Each row is a point. Any point is a mix of the corners, with weights that add up to 1. It lies inside the corners' shape when no weight is negative. Is each point inside? If not, which corners have a negative weight?

Corners:
(1): [2.4 6.9]
(2): [2.4 1.2]
(3): [-9.2 -4.8]
Points:
[1.5 6.4] -> outside (2)
[1.1 4.5] -> inside
[0.3 5.3] -> outside (2)
[-5.3  0.2] -> outside (2)
[-0.6  3.6] -> inside
[-2.9  1.3] -> inside
[5.3 6.8] -> outside (3)
[-2.1  2.9] -> outside (2)

Corners:
(1): [1.0 2.3 3.3 3.8]
(2): [ 3.8 -1.9 -1.9  5.8]
(3): [-10.9   8.2   0.4  -6.5]
(4): [-4.0  0.9  0.5 -2.0]
(5): [ 7.0 -2.9  1.0  0.2]
Points:
[-1.4  2.1  1.9  1.0] -> inside
[-1.8  2.1  2.0 -0.8] -> outside (2)
[-12.3   8.4  -0.4  -6.8] -> outside (1, 5)
[-1.2  0.9 -0.3 -1.1] -> outside (1)
[ 3.0 -1.4 -1.4  4.9] -> inside

Corners:
(1): [-5.1 -1.4  3.5  1.5 -1.0 -3.0  0.0  5.7]
(2): [ 1.5  8.0  0.6  8.6 -8.3  6.4  4.4  2.2]
(3): [ 8.0 -1.8 -7.0  3.3 -1.2  8.4  4.5 -2.1]
(4): [-4.3 -4.1 -6.1 -6.4  4.7 -3.4 -4.3  2.9]
(5): [-3.0  3.7  2.3 -1.0  5.6 -7.7  0.4  4.3]
(6): [ 2.0 -1.5  5.5 -2.6  5.8 -9.2 -5.2  6.4]
(7): [ 0.1  4.1 -4.9 10.2 -2.8  0.0  3.9 -5.6]
(8): [ 3.4 -2.8 -3.6 -3.2 -1.5  2.6  0.3 -5.2]
(9): [12.2 -1.7  0.8 -4.7  0.3 -6.3  0.7  5.2]
Points:
[ 3.1 -0.1  0.3 -1.5  1.2 -5.3 -0.6  3.1] -> outside (3)
[ 3.8  0.1 -4.0 -1.7 -1.4  3.0  1.6 -0.2] -> outside (1, 6, 7)
[ 7.1 -2.6 -3.2 -0.5  0.1  2.1  1.2  3.1] -> outside (5, 7, 8)
[ 2.5  2.0 -2.8  5.0 -2.2  3.5  0.9 -1.9] -> outside (1, 5, 9)

Corners:
(1): [ 3.6 -3.1  1.0 -0.2  7.3  0.3  2.6  4.8  0.7 -8.9  3.5]
(2): [ 1.6  9.0  5.7 -0.8 -6.5  6.3  5.2 -0.3 -7.6 13.8 -1.5]
(3): [-9.7 -1.0 -4.9 -2.7  4.4 -0.2 -4.2  2.8 -4.2 10.8  4.5]
(4): [ 0.3 -0.7 -0.8 -1.1 -0.6 -3.1  5.9  3.6 -4.1 -3.1  5.8]
(5): [-3.4  1.4 -5.8  7.7 -2.3 -5.5 -3.6  2.4  6.0 -4.9  0.7]
(6): [-5.9 -3.0 -0.2 -0.8  3.0 -3.0 -1.8 -1.6  4.9 -4.5  3.3]
(7): [ -5.2  -2.8  -0.4  -3.9 -11.5  -3.7   9.4   3.0  -2.2  -0.5 -11.7]
(8): [ 6.4  1.4 -1.4 -5.3 16.7 -8.2  5.0  1.3 -2.1  9.3  1.3]
(9): [ 0.3 -3.0 -0.2 -5.5 -3.9  6.9 -0.7 -2.4 18.0 -0.6  3.9]
(10): [ 2.7  1.2  3.2  0.2 -7.5  0.0 -4.3  2.5 -2.7 -2.3 -2.4]
(11): [  2.2  -2.2  -9.4   0.0  10.2  -2.7  -3.3 -11.7   2.1  -6.0   7.8]
(12): [ 4.4  6.2 -6.8 -6.3  6.0 -4.7  2.2 -9.7  0.3 -7.8  0.1]
Points:
[-0.4  1.8  0.2 -1.7 -0.9  0.7  0.9 -1.2  1.3  1.4  1.0] -> inside
[-0.3 -3.1 -3.5 -1.1  2.6 -1.6 -0.1 -1.6  3.3 -3.6  3.4] -> outside (2, 12)
[ 1.2  0.5 -1.8 -1.4  3.7 -0.8 -0.7 -1.3  3.1  0.1  3.6] -> outside (7)
[-1.0  0.3 -0.5 -1.8  0.4 -1.9  2.3  2.2  0.5  1.2 -0.6] -> outside (11)
[ 0.9  0.2 -1.5 -1.7  2.6 -1.3  1.6 -0.5  0.6 -1.1  0.1] -> outside (4)
[-0.1 -0.3 -0.7 -0.1  3.3 -1.4 -1.1  0.2  2.2  0.7  3.5] -> outside (7, 12)
[ 3.1  0.0 -0.5 -3.1  6.3 -0.7  1.4 -0.3  0.1 -2.3  3.8] -> outside (5, 7)
[ 0.3 -0.7 -2.9 -2.5  6.0 -3.8  0.1 -0.3  0.7  0.4  2.3] -> outside (2)
[-1.9 -0.2 -2.2 -1.0  1.7 -2.6  0.7  1.2 -0.5  0.9  1.9] -> inside

Corners:
(1): [ -2.9   2.4  -1.1  -9.4   8.5  -1.4 -16.1  -0.2   5.9  -2.1   0.9   1.0
   4.6   2.0]
(2): [  4.5   0.6  -5.1  -1.2  -7.2   2.4   2.0  -1.4  -5.1   0.7  -3.6   2.1
 -18.8  -6.7]
(3): [-4.8  1.2 -8.5 -2.3 -0.5 -0.6  0.5  0.1  0.2 -4.1 -2.5 -2.0 -0.6 -2.5]
(4): [ -4.3 -11.4  -0.7   6.7  -0.9  -0.2   0.4  -2.2  -1.0   7.3   0.1  -4.6
  -0.1  -3.3]
(5): [ 3.6  7.4  3.7 -7.0  6.5 -1.7 -3.1  0.5  6.1 13.3 -4.0  1.6  8.6  8.8]
(6): [-4.3 -5.9 -0.4 -7.1  4.1  3.6  0.5 -5.5 10.6  0.4  0.6 -5.5  3.0 -3.5]
(7): [ 4.0  7.5 -1.4  4.7 -3.5  3.0 -3.4 -5.3 -0.1  3.8 -2.6 -1.4 -0.1  6.4]
(8): [ 0.1 -0.1 -0.3  2.4 -2.0  5.9 -0.3  1.1 -5.9 -3.7 -3.9 -0.5 -3.4 -6.4]
(9): [-1.1  7.2 -4.9 -2.8 -0.1  6.4 -6.9 -4.0 -0.6  3.4  1.7  2.0  4.3 -4.6]
(10): [-0.2  1.9 -3.3  3.1 10.7 -0.5  4.9 -2.6 -0.3  1.8 -3.5  2.0  4.1  3.5]
(11): [ 2.4 -0.3 -4.4 -2.1 -3.5  3.8  5.7 -1.4  1.6 -2.1 -0.7 12.4 -1.4 -5.7]
(12): [ 1.6  2.2 -1.4  7.9 -2.1 -6.6  7.9 -2.2 -5.3 -3.5 -0.3  8.3 -5.9 -7.2]
(13): [-2.3  3.3  0.2 -6.0  2.4  2.4 -3.7 -1.1 -1.8 -1.4  1.2 -1.1  3.8  6.9]
(14): [  4.3 -12.6  -0.8  -2.3   1.3  -9.7   3.9  -5.7   2.3  -0.4  -3.0  -2.1
   2.2   8.5]
(15): [ 2.6  5.4 -3.0 -1.9 -2.4  6.9 -3.5  2.1 -2.5 -0.6  2.8 -1.9  3.8 -1.4]
Points:
[ 3.8  3.5 -1.3  2.2 -0.8 -2.3 -1.0 -2.8 -3.4  2.9 -0.8  2.1 -3.4  2.0] -> outside (3, 6, 8, 11)
[ 1.1  1.9 -2.5 -3.9  0.9  3.3 -1.9 -1.5  2.5  0.9 -1.4  1.9  0.9 -1.3] -> outside (4, 12, 13)
[ 0.2 -0.8 -2.6 -0.1  0.3 -1.4  4.2 -1.4 -2.1  1.8 -2.7  3.4 -1.4 -1.0] -> outside (1, 6, 7, 15)
[ 0.2  1.0 -2.0 -0.8  1.6  0.3  0.0 -2.1 -0.1  1.1 -2.0  1.4 -1.1 -0.3] -> outside (15)
